Each row is a point. A path goes straight from each point to the next, and from the last back to the first. The post is the endless flat space through its rows: a point in 2 columns, a line in 3, a plane in 4, and so on, so that a path can go around it. How many times does the path go around the post? Going back the other way cancels.

Post:
[[-25  -3 -15]
 [ 15  20  -3]]
Path, 28 rows:
[[ -5  -2 -63]
 [ 22 -44 -22]
 [ 17 -17  33]
 [  6  27  13]
 [-46  44 -37]
 [-33  65  14]
 [-16  18  16]
 [ 23 -37  30]
 [ 31  -9 -26]
 [-23  10 -79]
 [-54  48 -17]
 [ 11  38  27]
 [ 21 -16  37]
 [ 23 -13 -37]
 [-13   3 -31]
 [-17  21 -18]
 [-20  52  12]
 [  2  43 -21]
 [ 31  -1 -49]
 [ 27 -37   7]
 [  1  -5  26]
 [-70  26  -5]
 [-18  22 -35]
 [-30 -23 -59]
 [  6 -39 -24]
 [ 21  -7  32]
 [-36  29  38]
 [-16  34 -28]]
Times around: 1

Post:
[[-31  16  -4  -7]
 [-24  27 -18   9]
 [  7 -54  -1  -6]]
Path:
[[  2  18  25 -33]
 [ -1  16 -17   4]
 [-30  10 -23 -21]
 [-20 -80  -7 -17]
 [-44  -8  21   7]
 [ 23 -24 -10  37]
 [-23  28   2 -20]
 [-39  19 -24 -57]
 [-20 -28 -42  11]
 [-40  10 -18 -22]
 [ -8 -62 -31  -2]
 [-55  20  15  -5]
 [ -8 -32  57  -6]
 [-33  11  22 -62]
 [-28 -30 -12 -78]
 [-53   1 -33 -18]
 [-24   0 -22  58]
 [-20 -24  65 -16]]
Times around: 3

Post, 7 rows:
[[ 29   3 -42  14  18 -31  22   2]
 [-13  37   1 -40   4  -4   6  53]
 [ 16 -20  -3  23  18 -19  10 -10]
 [ -6  52  20 -38  -1  42  23  57]
 [ 28  14   4   4  -4 -18  10 -24]
 [-13 -13  12  23 -17  -8   5 -30]
 [ -5 -10  25   9 -33  50 -19 -30]]
Path:
[[-10  13  11  37  -4  64   7  -8]
 [  8  22   2 -10 -19   4   2 -32]
 [ 39  -5  -7   3 -12  -3  32 -39]
 [ 19 -13   7  -8 -18 -10  -7   9]
 [  5 -30   0  20  33 -59  -8  50]
 [-26  17  45   1 -29  17 -11 -12]
 [  8  14  24  23   1  -2  20 -17]
 [ 37 -26 -33  69  -8  -3  -6 -42]
 [-51  27 -18   6  31  -6  25  41]
 [ 12  -9  35  20 -35  93  -4 -64]
 [ 66  -3 -30  17   4  55  38 -28]
 [ 32  -3 -19  19  -7 -22  22 -19]
 [ 18 -41 -63  20  19 -65 -36  25]
 [  5 -39 -42  23   5 -47  -6   6]
 [ 34  27  64   4 -23  44 -19  -9]
 [ 13  73 121  -4 -24  41  24 -52]
 [-41 -15 -17  23  23 -66  50 -11]
 [-19 -51 -75  -4  16 -42  10  46]
 [ -5  -7 -18  15  10  19  46  14]
 [  0   8  18 -25 -42 -67  -3  -5]
 [-34  13  70   2 -28  -2   2   4]
 [ -1   5  -3  13  66 -11   8  59]
 [-21  33 -18  -3  -7 -36   5 -48]
 [-13  -5   9  -3  -5  43  10  -4]
 [ 39  31 -37 -19  33 -18  48  -4]
 [ 11  12  44 -35 -22 -36  18 -23]
 [ -3 -42  51  44 -18  44  22   2]
 [ 21  -5 -13  26  -6 -17   2 -12]]
Times around: 4
